Each row of a before or after table is a point. One or more steps were done to the points. Then noise was added and the rows were shuffled. The steps act on how far a point lies along the listed directions, d1 being the first. What was done? A step turns or swaps two directions, mirrors them in a line or flattens them onto one, adds a multiple of one to another, or multiplies one. Angles are multiples of 10 degrees, from the lower direction toward the higher: turns from -170 to 170, lines from 10 to 170 but not 90. Use the fewest steps. Two steps may share a direction if one is a turn and the other turns, adds or multiplies; they go together, in the order done. Otherwise the lowest direction goes first.

Directions:
(1): [-1.8  5.1  1.7]
(2): [ 3.4 -0.3  4.5]
Before (8 x 3)
[[-2.3  5.4 -0.3]
 [ 0.0 -0.2  0.0]
 [ 1.7  3.5  4.0]
 [ 0.7 -2.7  0.1]
 [-3.7  9.2  2.4]
 [ 2.2 -3.6 -0.7]
 [-2.1 -4.6 -3.5]
 [ 1.0  4.4  1.1]]
After (8 x 3)
[[ 3.0 -2.3  2.2]
 [-4.0  3.4 -3.0]
 [ 0.9 -6.9 -1.0]
 [-6.7  6.6 -3.2]
 [ 1.3 -1.9  1.9]
 [-0.7  5.5  1.9]
 [-0.4  4.2 -1.2]
 [-0.3 -0.4  0.4]]
Steps: turn d1 and d2 by -40 degrees

Directions:
(1): [-3.2  0.4  3.9 -3.2 -4.7  5.0 -1.2  1.1]
(2): [-1.0  4.3 -2.7  0.5 -6.1 -3.3  3.2 -0.2]
(3): [-2.0 -4.5 -6.3 -2.1 -0.8  2.9  1.8 -2.2]
(4): [-2.7  5.4 -1.0 -4.9  4.6  0.4  1.0 -1.3]
(5): [ 0.7  3.6 -1.0  5.6  0.6  5.8  0.7 -2.3]
Before (14 x 8)
[[ 2.1  1.3  7.7 -0.4  1.7  0.1 -3.0  0.2]
 [ 2.7 -7.9 -3.0  3.3 -1.4 -5.6  1.4  0.9]
 [ 1.5  3.6  3.1  0.1 -5.4 -5.2  0.5  3.7]
 [ 2.3  4.5  4.2  2.5 -2.6  1.6 -1.7  0.6]
 [ 1.6 -7.6 -1.3 -2.6 -1.7 -4.5 -0.2  1.7]
 [ 3.4  2.6  0.7  0.2  6.3 -2.5  0.2  0.0]
 [-1.9 -1.2 -0.7 -1.4 -0.8  6.0 -0.8 -0.8]
 [-3.9  1.5 -3.9  0.8 -3.9  3.9  1.5 -3.1]
 [-2.1  1.0 -4.9  3.0 -2.1 -1.5  0.1 -0.6]
 [-0.7 -2.6 -1.2 -1.7 -1.5  4.6  0.3 -2.1]
 [-1.7 -4.1  2.6 -4.6 -2.8 -2.6 -2.3  3.2]
 [ 1.0 -1.0  1.4 -1.6  2.0 -8.3 -2.2  0.6]
 [ 5.1 -1.0  2.7  7.1 -3.2 -3.4 -0.2 -0.4]
 [ 0.3 -3.4 -0.8  5.6 -0.2  0.7  2.7 -2.1]]
After (14 x 8)
[[  0.7  -8.2  -2.1   6.8  -8.2   5.0   1.1  -0.1]
 [  3.3   2.4  -1.8   1.7   0.6  -6.6   2.0  -2.3]
 [  1.6   4.3   1.0   7.0  -3.0   1.5   0.0  -0.1]
 [  5.3  -1.3  -1.3   6.8   5.0   1.6  -0.6   0.0]
 [  1.7  -0.7  -0.9   6.6  -7.1   4.7   1.0  -0.8]
 [ -0.7   2.4   3.9  -2.7  -2.2  -2.0  -1.6   2.4]
 [ -0.1   0.8   4.8  -2.1  -3.3   0.3  -0.8   0.8]
 [ -2.6  -1.1   6.1  -3.1   1.6   1.5  -4.3   1.4]
 [  4.8  -2.0   0.5   1.2   3.2  -4.4  -1.9   0.5]
 [ -0.1   1.2  -6.1   4.5   0.1   1.8   1.5  -4.6]
 [ -0.3   1.4  -6.4  -4.0   2.4  -1.2   3.4  -1.9]
 [ -2.8  -3.5   0.1   0.4   0.8   3.1  -4.2   0.9]
 [ -1.1  -7.7   2.3   1.2  -3.8  -0.4   1.2   0.5]
 [  5.5 -10.4  -1.7   6.2  -3.1  -1.9  -0.7  -0.7]]
Steps: turn d1 and d3 by -90 degrees; turn d2 and d5 by 160 degrees; multiply d4 by 1.6

Directions:
(1): [-0.2  1.2  3.4  5.4 -2.6 -0.9 -1.8 -5.9  4.8 -3.7  0.8  1.4]
(2): [-0.7 -3.5 -0.1  5.2 -2.0 -0.7  5.6  1.0 -2.1  1.8  6.4 -1.6]
Before (14 x 12)
[[-0.2 -0.5 -2.8 -6.8  6.4  0.8 -2.9  3.2 -3.0  2.2 -5.2 -2.2]
 [-0.7  3.8  1.8 -2.9  2.6 -1.2 -4.0 -3.2  4.4 -3.3 -2.1  2.2]
 [-2.1  0.8  0.8 -0.8  0.9  0.9 -0.4 -0.2  0.2  0.2 -1.5  1.1]
 [-3.4  0.7  5.2  4.5 -1.9  0.9 -1.3 -3.8  1.4 -2.5  0.5  0.2]
 [ 0.0 -2.0  1.1  1.8 -1.3 -0.9  2.2  1.2 -0.9  0.8  4.7 -0.4]
 [ 1.0  4.3  4.2  1.7 -1.9 -1.3 -3.5 -8.0  6.5 -3.2 -1.4 -0.6]
 [ 0.3 -1.6 -4.8 -4.4  1.8  1.6  4.1  6.6 -5.3  4.8 -1.4 -3.5]
 [ 0.0 -0.6 -3.4 -5.2 -0.7 -0.5  2.2  1.3 -1.4  0.9  1.4  0.4]
 [ 0.4 -2.0 -4.2 -0.4 -0.1 -0.4  3.7  4.3 -3.0  5.8  1.7 -0.9]
 [-1.5 -1.3  1.2  6.2 -0.7 -1.8  0.9 -1.9 -0.2 -1.1  3.3  0.4]
 [-1.0 -4.6 -1.5 -2.5  2.9  0.3  7.1  6.4 -6.0  3.2  2.8 -1.4]
 [ 1.5  3.5 -0.2 -3.6  0.9  1.9 -4.1  0.5 -0.7 -0.3 -4.4  0.2]
 [ 1.9  3.4  2.5  5.3 -1.5 -1.8 -7.4 -9.1 10.8 -7.2 -5.0  4.2]
 [-1.1 -2.6 -4.3 -2.0  1.1 -0.1  4.7  6.3 -5.1  4.0  3.3 -3.7]]
After (14 x 12)
[[ 1.4  1.5 -2.5 -3.9  1.1  1.8 -1.0  3.4 -3.2  2.4 -2.2 -1.1]
 [-1.0  4.3  0.8 -0.6 -0.2 -0.7 -5.1 -4.8  6.1 -4.3 -4.6  1.3]
 [-1.9 -1.0  0.9  5.5 -1.1 -1.5  1.7 -1.8 -0.4 -0.9  3.4  0.3]
 [ 0.5 -7.0 -6.7  3.1  0.9 -1.2  9.7  8.4 -5.8  6.1  6.6 -2.8]
 [ 0.2 -1.7 -1.6  0.1 -0.6 -0.6  7.8  3.0 -3.7  5.1  5.6 -4.6]
 [-1.6 -0.6 -1.9 -4.2  3.7 -1.1  3.4  5.3 -3.4  2.7  3.0 -0.9]
 [-2.3  0.5  0.4 -1.2  1.4  1.2  0.9  1.2 -1.3  0.5 -0.7  0.8]
 [-0.2  2.6  4.9 -0.9  0.6 -1.2 -4.2 -6.0  5.4 -6.3 -5.2  3.5]
 [ 0.9  2.3 -1.4 -4.6 -1.4 -0.6 -1.6 -2.6  2.6 -2.0 -1.1  1.6]
 [ 0.1  1.3 -1.9 -6.5  5.8  0.5 -5.8  0.8 -0.8  0.1 -7.0 -1.2]
 [-0.1  0.1  3.7  2.6 -1.4 -1.4 -1.7 -1.9  2.2 -2.3  2.4  1.5]
 [ 1.4  3.1  0.1  0.4 -0.9 -0.8 -5.0 -4.4  4.7 -0.5 -4.1  2.6]
 [ 1.0  5.1  0.8 -3.2  0.8  1.5 -6.1 -3.3  4.1 -3.2 -8.8  0.3]
 [-3.5 -1.5  2.4  4.0 -1.2  1.0  3.1  1.7 -3.9  1.1  3.9 -1.7]]
Steps: mirror d1 and d2 in the line at 50 degrees
